Each row of a before or after table is a point. One or more steps were done to the points. Then noise was added and the rows were shuffled. The steps act on columns, c1 being the first. Write out the steps. A step turns or swaps two columns, mirrors them in a line or flattens them onto one, adds a multiple of one to another, or multiplies or shifts one. Angles are multiples of 10 degrees, from the lower column toward the higher: turns from -170 to 170, lines from 10 to 170 but not 90. Use the fewest steps. Two steps may share a column if one is a turn and the other turns, adds or multiplies; they go together, in the order done. Otherwise the lowest column goes first.
In the rows, 128 means zero.

Before (12 x 3):
[[102  77 157]
 [ 76 173 134]
 [132  83 151]
 [131 153 150]
 [ 81 182 131]
 [ 93 126 127]
 [ 97 143 112]
 [112 146 121]
 [111 156  94]
 [106  63 124]
 [131 124 153]
 [ 97  66 174]]
After (12 x 3):
[[143  43 129]
 [127  32 175]
 [134 136 150]
 [ 68  56 123]
 [ 80 108  94]
 [164 106 156]
 [  8  54 125]
 [ 88 112 122]
 [117 149 151]
 [  9  72 136]
 [ 66  80 116]
 [124  48 159]]
Steps: multiply c1 by 2.5; turn c1 and c2 by 50 degrees

Before (11 x 8):
[[121 114  73 104  91  45  69 154]
 [143 103  78 131 116 171  88  60]
 [ 95 135  90 137 179  58 190 121]
 [126 101  88 162 135  75 128 108]
 [228 197 115 145 143 141  53 106]
 [202 155  94  89 109 148 128  86]
 [191 173  91 117 146  62 171 105]
 [149  89 136  81 135 137  81 191]
 [109  55 168 185  88 146 197 107]
 [127 191 166 117 144 128 184 193]
 [142 119 185  72  98 114 174  70]]
After:
[[177  98  44  95 134 157 129 128]
 [111 148 124 131  81  58 191  83]
 [203 118 156  72 156 116 177 144]
 [155 100  55 112  92  66 167 127]
 [ 84 121  96 105 161  44  65 100]
 [154 171 164 181 192 151 193 135]
 [ 80 165 116  81 148 139  75 180]
 [178  73  46 149  86 140  51 166]
 [ 86  78 151 122  83 133 186 178]
 [176 137  82 129 151 176  93  71]
 [121 158 107 161 136  75 122  86]]
Steps: turn c1 and c3 by -50 degrees; turn c1 and c8 by 60 degrees; turn c2 and c5 by -150 degrees

Before (10 x 12):
[[172  96  82 139 116  74 133 182 102 122 184  72]
 [129 128 122 184 128  68 141 133 177 149 181 124]
 [168 121 155 161 134  79 150 179  76 112 165 162]
 [160 206  93 116 176 146 140  61 125 109  88 114]
 [154 123  52 135 234 103  59 162 100 196 122 163]
 [136  75 138 158  95  43 191 208 132 202 147  96]
 [160  91 143 147 174  95  91  63 124 186 188 177]
 [ 89  67  96 142 138  50 130 136 148 120 169 103]
 [ 67 121 110 159  98 134 164 172 115 200 223 125]
 [149 239 170 150  70  83 144 168  48 158 101 132]]
After (10 x 12):
[[157  89 107  69 145 112  63  92 149 101 142 204]
 [141  76 125  47 118  82 207 191 113  56 163 118]
 [ 75 122  68  62 158 129 159  58 164  99 101 152]
 [110  95  66 129 110  92 181 132 108  88 206 121]
 [ 80  64 145 129 139  76 138 128 143  69 175 134]
 [176 239 131  93  66 100 170 143  52  95 104 115]
 [ 81 120 171  48 110 127 173 166 105 134 202 187]
 [114 207  84 150 147 141  60 139 148 141 107  91]
 [172 121 104 131 106  73 177 148  99 105 134 178]
 [122 125 125  90 151  57 133 140 157  99 171 160]]
Steps: turn c1 and c3 by -60 degrees; turn c4 and c10 by 110 degrees; turn c6 and c10 by 60 degrees; flatten c5 and c9 onto the line at 50 degrees; swap c7 and c8; turn c11 and c12 by 40 degrees

Before:
[[139 192 181 162 128 163 109 149  97  85 138  88 167 106 182 164 141 153
  114  77]
 [ 68 176 181 103  73  70 131 182 107 140  97  73 110 172 151  68 119 184
  157  89]
 [ 86 110 183 101 148 176 171  98 127  69 111  66  54 189 156 166 162 117
  159  82]
 [ 76 167  88 188 106  99 143  97 120  76 124 122  56 184  62 141 135 103
  173 129]
 [101  95 112 122  56  99 100 103  75 136 115 123  97 193 121 190 185 121
  100 148]
 [130 104 118 153 162 164 180  98  74 141 148  71 127 134 126 168 165 213
  151 140]
 [178 105 125  92  97 165 157 134  68  68  60  80 130 125 118 116  95 219
   88 126]
 [ 96 153 177 185  72  83  83 177 110 194 180 147  61 169 106 176 139 107
  103 143]
 [107  91 146 105 152  81  75  87 126 194 115 118  59 130 151  86 206 113
   81 101]
 [143 115  65 202 151  84 194 114 138 151 110 140 143 186  79 155 180 219
  119 128]
 [ 94 104  60 190 102 171 180 157 157  88 131  72  59  97  59 143 122 131
   84 155]]
After, 11 rows:
[[ 69 169 180 105  75  66 146 189 109 159  99  71  86 154 154 184 121 182
  165  87]
 [104  98 112 124  53  95 133  68  75 127 115 122  70 171 124 103 183 120
  112 147]
 [ 74 183  88 188 112  99 215 115 118  92 125 124  38 140  65 100 132 100
  173 126]
 [ 99 127 173 188  67  83 152  76 113 197 182 144  46 133 107 179 140 112
  114 145]
 [104  73 148 107 145  79 144 167 123 177 115 124  68  95 148  87 206 114
   80 100]
 [175 125 126  92  90 167 154 139  68  67  59  80 132 129 118 134  95 219
   94 127]
 [129  97 120 151 162 160 180  87  74 132 148  68 125 132 124  98 170 210
  146 137]
 [ 91 132 186 101 157 175 248  91 125  64 112  66  38 144 153 101 165 114
  154  82]
 [139 204 181 161 125 170  70  90 100 112 139  91 173 127 183 147 137 157
  112  77]
 [142 105  60 201 146  83 182 101 138 145 115 141 115 184  79 113 179 215
  114 127]
 [ 99 117  55 191  96 170 249 112 152  79 130  74  85  71  59 157 124 128
   86 155]]
Steps: turn c2 and c10 by 20 degrees; turn c5 and c19 by -10 degrees; add -1 times c13 to c7; turn c13 and c14 by 30 degrees; turn c8 and c16 by 90 degrees

Before:
[[162  68 139  98  87 138 102  59 136  81 158 113 135 118 142 140  80 150
   92 133 147 147 120 153  81 145  99  91 179 141 167 120 119 151 129 138
  133 142 126 101 109 183 146  96 113 135 140 121]
 [161 146 151  96 145 143 148  88 130 133 114 163  90 158 110 107 136 101
  127 103 157 123 141 124 149 143 157 112 148  90 122 125 157  78 163 131
  147  96 103 150 147 140 129 143 130  98 119 150]
 [131 105 116 110  72 106 102  90 178 105 146 121 132 111 158 141  93 131
   96 133 140 133 119 168 100 109  80  83 138 152 125 102 162 157 148 126
  140 181 132  98 105 151 135 122 107 132 142 120]
 [142 156 155  80 108  99 138 108 120 160 140 129 100 149 124  88 142 140
  119  95 151 157 112 136 136 122 155 101 147  23 117 158 144 102 113  89
   94  70 135 117 158 132 112 153 147 113 114 127]
 [135 160 139  94 114 144 158 100 100 137 130 117 117 133 128  68 156 129
   98 108 134  81 121 122 138 135 132  89 191  55 135 129 144  58 126 115
  124  86 122 145 134 111 141 160 113 100 142 165]
 [124  75 138 117  78 140 119  81 157 119 150 118 114  96 173 115  91 128
   87 138 150 185 132 140  88 131 109 115 164 170 140 132 109 167 138 131
  113 185 131  68 135 138 120 102 135 147 162 141]
 [160 153 159  79 131 138 164  86 169 157 125 103  81 162 122  89 155 122
  143 109 139  91 109 123 145 111 150 132 137  69 149 104 175 103 123 110
  117  60 115 138 156 130 140 156 154 140 125 162]
 [170  71 151 103 116 104 103  71 152 151 144 117 148 100 169 148  84 141
  103 146 129 151 108 169  86  94  90 100 142 157 134 126  90 140 135 117
  137 152 161 101 122 148 120  89 105 147 167 124]
 [149 151 134 126 140 108 124 111 166  86 132 142 134 149  62 157 166 151
  142 134 169 110 137 136 139 128 131 147 101 133 159 111  95 100 107 168
  108  95 193 156 168 168 117 127 101 152 130 120]
 [179 122 149 141 134 101 126 113 165  78 120 123 157 127 115 154 146 128
  156 114 171 116  94 126 183 157 171 135  67 140 150 134 101  86 101 146
  125  79 198 114 110 119 128 126 124 123 129 101]]
After, 10 rows:
[[169  73 149 100 113 105 108  73 152 153 145 115 158  95 166 149  86 144
  109 146 126 152  81 178  85  90  91 103 154 148 133 119 104 140 136  96
  141 154 139 105 119 144 118  86 100 146 168 114]
 [124  77 137 115  76 141 120  81 159 120 150 117 113 100 172 119  89 126
   87 136 149 185 133 141  85 131 108 118 176 149 140 137 124 168 139 134
  112 187 125  66 135 142 119 102 136 147 161 132]
 [177 121 153 143 137 101 132 115 166  77 121 121 175 130 112 152 150 129
  159 115 172 109  48 136 182 163 171 136  74 149 148 121 127  88 102 184
  128  80 149 113 112 119 130 128 123 120 129  91]
 [135 154 156  78 108 105 141 109 118 159 139 125 104 155 123  93 144 137
  121  91 152 154  60 131 133 121 154 100 113  32 116 149 129 100 114  13
   95  70 123 116 159 127 110 156 152 119 112 120]
 [137 165 141  92 109 141 155 101 104 138 128 119 122 132 131  69 152 131
   99 107 132  79 109 116 138 135 135  90 164  34 136 127 133  59 128  85
  122  85 125 141 134 112 140 163 120  96 143 154]
 [162  69 142  96  86 137  98  58 135  84 155 117 131 119 148 143  78 149
   91 134 146 146 115 149  79 149  99  93 180 100 167 115 122 155 134 157
  134 142 129 103 105 181 143  94 114 141 137 108]
 [152 157 156  78 130 142 161  89 170 156 127 102  87 165 128  88 161 124
  141 107 141  91 103 110 147 112 147 130 114  59 144  99 132 100 120  70
  112  59 108 142 152 129 138 157 153 139 125 149]
 [129 101 115 107  66 101 100  89 176 104 145 122 132 109 159 144  91 132
   93 135 139 131 131 157  98 104  77  82 145 145 128 101 118 156 151 119
  138 180 125 102 103 149 133 120 103 137 140 107]
 [150 157 135 131 142 107 120 108 165  85 128 137 152 147  60 158 164 151
  143 133 168 111 166 144 140 129 133 150 102 125 155 121 126 101 105 251
  105  93 134 156 172 171 118 126  99 152 129 110]
 [156 146 151  99 141 150 150  86 133 132 117 161  87 161 113 109 135 103
  131  97 154 118 159 116 152 146 164 111 134  89 125 133 131  73 162 137
  150 103 110 152 144 138 130 143 134  97 124 145]]
Steps: flatten c13 and c39 onto the line at 20 degrees; turn c23 and c32 by 20 degrees; multiply c23 by 2.5; flatten c24 and c33 onto the line at 160 degrees; turn c29 and c30 by -20 degrees; add -0.5 times c31 to c30; multiply c36 by 3; shift c48 by -10
